Every row gives one point. The points of each table are mixes of a few directions, plus a little noise. Count the directions of each table, and those that both share. Where both have some left over, give the other angles between the two spaces (their principal angles), to ten degrees, smallest first.
(in the rows, 128 means zero)

First (6 x 2):
[[ 51 115]
 [136 129]
 [144 132]
 [101 123]
 [108 125]
 [227 145]]
Second (5 x 2):
[[ 91  85]
 [177 184]
 [161 166]
 [ 90  84]
 [122 120]]
Directions: first 1, second 1, shared 0; angles 40

First (5 x 3):
[[ 56  88 175]
 [147 140 115]
 [160 107 152]
 [199 162  91]
 [ 79 144 110]]
Second (4 x 3):
[[185 110 150]
 [ 59 146 108]
 [152  89 173]
 [116 170  81]]
Directions: first 2, second 2, shared 2

First (7 x 6):
[[116 143 115 133 123 138]
 [151  98 127 113 106 127]
 [ 24 112 117  73 172 185]
 [224 101 209 156 167  37]
 [157 176 100 175  88 123]
 [128 153  99 143  97 142]
 [ 96 113 127 104 143 145]]
Second (7 x 6):
[[112 178  45 148  46 179]
 [163 107 125 125  99 120]
 [ 97 153 118 135 141 141]
 [ 78 154 145 131 185 132]
 [162 112 113 127  86 128]
 [130  86 223 106 236  72]
 [157 109 123 125 101 123]]
Directions: first 3, second 2, shared 2

First (8 x 8):
[[144  91 129 127 135 101 162 103]
 [126 192  92 112 113 150  75 160]
 [137  84 196 135 111 101 133 104]
 [142  86 170 124  64 112 142  78]
 [ 74 119 159 166 126 192 149 122]
 [132 140  62 128 196 123 156 153]
 [115 167 131 127 124 151  87 157]
 [155 142  87 108 155  96 122 143]]
Second (9 x 8):
[[115 124 156 149 129 122 142 119]
 [151 131  89  97 124 135 107 142]
 [119 128 146 142 129 126 137 123]
 [120 128 138 139 132 125 133 124]
 [135 130 114 117 126 128 122 131]
 [110 127 157 149 129 124 144 119]
 [167 135  56  70 121 141  89 151]
 [ 63 117 249 224 140 107 193  88]
 [172 135  48  65 122 141  83 154]]
Directions: first 4, second 1, shared 0; angles 30

First (9 x 9):
[[153 132 126 130 114 125 134 142 136]
 [109 125 131 128 140 131 124 119 122]
 [ 82 123 133 125 153 137 117 106 113]
 [247 145 115 134  66 107 157 188 167]
 [180 136 123 131  99 118 141 154 144]
 [177 134 122 131 103 119 139 154 145]
 [  7 111 141 119 191 150  96  66  89]
 [ 28 113 139 122 181 147 102  77  96]
 [166 133 122 130 108 121 138 146 141]]
Second (7 x 9):
[[162  85 179 142 133 118 159 115 105]
 [ 20 103 118  69 132 153  90 120 148]
 [188 146 128 156 136  92 165 129 120]
 [194 105 149 125  96 116 155 154 145]
 [201 170 123 184 114 134 131 136 111]
 [ 57 149  91 102 148 122 106 119 140]
 [ 74 140 111 118 133 155  92 119 128]]
Directions: first 1, second 4, shared 1

First (9 x 11):
[[102 141  97 123 107 141 143 147 164 142 122]
 [174 114 145 125 127 139 164 116 100 176 145]
 [ 99 132 133 134 145 104  82 125 129  70 113]
 [194  95 199 134 178  94  97  82  41 103 143]
 [ 96 147  85 124  95 152 157 155 179 156 121]
 [ 86 145 102 130 116 128 115 146 165 106 113]
 [196 108 151 123 124 147 184 112  90 203 156]
 [105 126 149 137 159  93  64 115 112  49 112]
 [101 143  92 125 102 146 148 150 171 147 122]]
Second (11 x 11):
[[103 155 158 126 126 149 112 128  86 139 175]
 [ 56 180 151 124 130 160 102 125 111 128 192]
 [124  98 182 155 249 103 189  87 181 102 116]
 [147 108  90 129  73 109 106 150 125 136  85]
 [161 117  69 113  71 122 117 137 154 139  78]
 [143 133 132 115 125 137 133  99 133 156 127]
 [134 148 170 118 178 156 162 143 104 100 165]
 [148 135  60 108  60 135 109 152 149 127  95]
 [120 133 147 123 104 125 116 139 103 150  95]
 [115  96 166 163 214  95 160 126 148  84 127]
 [157 109  83 135  80 118 100 122 114 145 150]]
Directions: first 2, second 6, shared 1; angles 50
